Each row of a before or after table is a point. The points were changed in one or more steps. Then noise was added and the rows were shuffled. The steps act on how far a point lies along the listed directions, d1 being the first. Write out the steps. A step turns or swaps two directions, mirrors them in a line or flattens them onto one, adds a multiple of one to another, or multiplies one. Angles are multiples of 10 degrees, from the lower direction toward the higher: turns from -170 to 170, lines from 10 to 170 but not 90. Use the fewest steps. Two steps may share a direction if one is a turn and the other turns, adds or multiplies; they go together, in the order done. Otherwise the lowest direction goes first.
(in the rows, 128 means zero)

Directions:
(1): [ 69 110 148]
(2): [126  83  82]
(3): [155  85 168]
Before:
[[ 84 103 108]
 [102  95 138]
 [136 156 100]
 [137 100 136]
 [153  94 141]
 [100 169 157]
 [137 128  87]
 [113 135 173]
 [117  65  86]
 [166 109  72]
 [117 103 150]
 [145  91 137]]
After (12 x 3):
[[ 75 115  95]
 [113  79 154]
 [113 187  69]
 [154  75 161]
 [130 150  71]
 [172  50 172]
 [131  76 177]
 [177  54 176]
 [160 114  67]
 [123 117 185]
 [ 90 187 139]
 [126  52  96]]
Steps: multiply d3 by 2.5

Directions:
(1): [145  82 162 158 125  82  78 173]
(2): [ 87 141 129  97  47 131 123 169]
(3): [130 127 171 138 152 163 187 190]
Before (14 x 8):
[[132 149 126 163 187 135 151 106]
 [ 97 149  72  67  28  69  10  54]
 [164 125 117 127 183 136 116 122]
 [117 126 171 107 107 117 134 184]
 [124 106 171 144 149 123 139 158]
 [123 165 149  91 117 163 170 147]
 [108 102 143 117  89 125 131 195]
 [168 118 142 139 171 101 117 138]
 [131 110  74 142 150  94  63  52]
 [137 106 148 137 127 129 147 181]
 [111 147 140 117 154 156 164 143]
 [160 138 108 130 152 128 127  96]
 [156 112 154 133 151 127 148 175]
 [151 116 158 154 187 144 146 136]]
After, 14 rows:
[[148 141 105 116 115 126 118 115]
 [141 131 116 112 135 137 113 143]
 [130 112 161 144 140 129 123 159]
 [142 107 147 139 139 133 153 181]
 [135 129 172 118 143 124 142 164]
 [131 108 141 130 143 142 158 166]
 [150 111 156 126 137 127 146 178]
 [114 114 165 137 147 136 153 160]
 [ 96 164  66 102 130 164 144  64]
 [117 132 134 153 129 105 102 141]
 [109 210  59  52 116 167 144  11]
 [124 107 148 139 139  98  96 150]
 [140 147 139 115 140 136 154 151]
 [149 111 155 128 123  89  82 147]]
Steps: mirror d1 and d3 in the line at 60 degrees; multiply d2 by 0

Directions:
(1): [161 164  86 109  79 162 115 143  91  90  64]
(2): [180 167 152 110 122 138 118 211 139 149 178]
(3): [129 191 153 187 153 193 128  89 106 140 142]
(4): [129 156 162 126 161  59 123 138  50 148  98]
Before, 12 rows:
[[135  75 125  86 118  67 151 197 192 116 171]
 [168 172 197 171 160 150 103 163 115 158 207]
 [138 106 166  97 157 101 142 132 120 141 118]
 [ 96  71 103 121 150 101 110 146 158 114 137]
 [127 110 139 132 151  78 135 159 125 139 144]
 [142 202 221 218 185 149 135 113  73 191 187]
 [104  93 129 141 100 197 125 107 156 110 155]
 [ 88  56 113  88 143  75 148 143 142 124 125]
 [102 129  84 153  97 157 119  87 143 132  96]
 [137 197 121 171 120 211 138 134 114 143 137]
 [112 201 165 203 211 192 134  64 110 148 190]
 [146 138  78 142  96 180 102 105 101 111 100]]
After (12 x 11):
[[103 101 127 156 171 127 114 151 162 142 177]
 [ 67  68 149 167 171  80 172  80 188 128 185]
 [157 241 104 158 131 230 115  91  66  99  99]
 [120 100 137 129 105 197 125 132 159 116 169]
 [115 118 139 159 166 102 136 112 112 139 135]
 [162 110  78  94  88 139  99 164 130 121 120]
 [148 222 133 205 117 187 122  68   5 116  49]
 [127 153  71 140  83 177 141 124 103 108  70]
 [144 146 103 120  95 143 114 177 165 155 147]
 [136 126 174 111 163 120 140 116 108 138 118]
 [107 143 125 190 127 163 103  44  70  96  73]
 [103  97 164 127 173 114 150 155 153 165 188]]
Steps: turn d1 and d3 by -60 degrees; add 0.3 times d4 to d1; multiply d2 by -1

Directions:
(1): [160 124  84 178 132  68 189 111 144 153 103 187 166 132]
(2): [157 174 176 108 189 140 147 170 135 102  88 177 108  76]
(3): [130 156 129 130 162 111 102  77 107  41 142 121 203 133]
(4): [101 126  82 136 176 145  65 172 136 157 184 188 150 131]
(5): [128 102  44 119  89 176 137 139 124  61 100 150 109  90]
(6): [158 204  67  98 128 114 101 125 113 177 105  77 141  91]
Before, 8 rows:
[[115 173 140 120 167 100  87 115 130 131 162 100 176 142]
 [128 145  65 133 129 104  95 106 124 149 159 106 183 129]
 [138 149 111 107 124 152 139 121 119 106  83  77 129 113]
 [130 119 207  85 131 172 126 119 129  28 120 105 116  98]
 [137  89 121 175 122 126 171 179 126 170 124 174 109 136]
 [142 177 123 141 160  90 160 133 144 142 117 149 129 101]
 [124  94 218 143 129 126 140 133 104 133 144  98  95 175]
 [103 134 108  85 113 169  68 129 128 138 157  77 127 123]]
After, 8 rows:
[[191 186  76  70  92 147 157 101 116  50  42  74 129  33]
 [114 114 100 146 140 143 160 174 157 116 127 199  87  97]
 [ 93  73 176 144 114 122 121 165 158 248 187 124  88 175]
 [132 143  99 158 175 126  97 129  93  63 156 152 205 130]
 [128  77 127 141  99 158 194 151 148 132  77 136  82 132]
 [ 99  82 206 106  89 152 132 125 147 161 146  77  83 162]
 [170 197 158 134 163  67 116  68  72 107 122  51 195 150]
 [107 128 175 117 123 121 126 166 154 216 148  99  82 146]]
Steps: turn d1 and d4 by 50 degrees; add 1.5 times d2 to d5; multiply d6 by 2; turn d3 and d6 by 130 degrees

Directions:
(1): [107  86 145 172 139 114 158 166  77 127 220 134 183  99 101 152 128 102
 139 197 147 154  99  77]
(2): [108 179 102  50 118 134 148  77  37 119  91 130 172 109 102 107 153  72
 141 132  94 154  88 130]
(3): [148 109  73 147 103  75 164  82  88 125 157 164 184 122 170 113  66 206
 140 102 121 118 134 178]
Before:
[[136 152 136  95 128 160  87 114 142 137  79 119  96 143 119 130 145 113
  122  98 129 116 142 145]
 [148 126 127 122 127 122 114 122 173 121 102 140 115 139 140 122 122 157
  115  94 129 120 148 157]
 [114 148 113 118 141 135 157 101  69 127 128 128 161 106 117 126 147  98
  130 134 131 151  97 118]
 [155 172 118  92 117 133 121 115 174 139  59 122  93 158 153 126 132 133
  128  76 105 123 147 166]
 [139 140  65 101  92 100 160  66  84 111  94 156 166 128 179  92  72 182
  135  85 100 128 133 176]
 [126 142 133 115 147 158 111 161 147 142 106 114  92 124 117 120 148  92
  136 135 129 132 134 110]
 [122 153 118 109 119 123 129  97 156 127  92 120 112 135 142 108 115 138
  131 112 133 117 120 156]
 [136 104 120 164 119 104 124 114 151 129 145 157 128 132 146 126 100 180
  119  96 142 110 153 160]
 [107 123 142 148 145 127 131 170 129 132 159 113 120 109 122 143 137 106
  123 148 131 133 119  84]
 [122 107 156 167 121 142 137 184 139 124 153 120 132 122 130 145 128 117
  135 150 132 130 112 110]]
After:
[[101 213  92  26 133 154 158  49   4 121  57 121 175  96  92 102 175  40
  139 117  91 170  69 129]
 [147 105 151 184 115 142 111 176 208 129 118 122  87 150 165 137 111 171
  122 104 136 101 150 150]
 [135 125 105 119 116 118 128  94  72 135 142 148 168 124 129 131 108 143
  137 117 125 126 129 154]
 [144  79 146 186 141 111 126 167 179 124 176 143 133 129 136 145 112 166
  115 139 159 125 147 122]
 [138 123 113 144 121  97 165 134 101 132 167 143 175 123 143 146 106 135
  146 139 120 150 119 129]
 [ 75 150 141  72 131 156 160 136  18 108 135 118 185  88  79 125 168  17
  141 199 110 188  69  57]
 [126  64 184 230 144 128  98 204 218 138 196 134  85 138 126 161 124 159
  105 140 181 108 168 102]
 [130 136 122 138 129 121 119 143 172 133 113 121  88 131 161 126 116 157
  115  89 120 110 151 137]
 [146 132  85 124 122 119 135 120 124 140 119 141 130 125 153 102  96 156
  140 102 120 120 143 159]
 [109 136 123 130 123 112 154 114 114 122 145 126 150 114 121 119 114 122
  141 153 139 134  99 124]]
Steps: multiply d1 by 0.7; turn d1 and d3 by -140 degrees; multiply d2 by 3
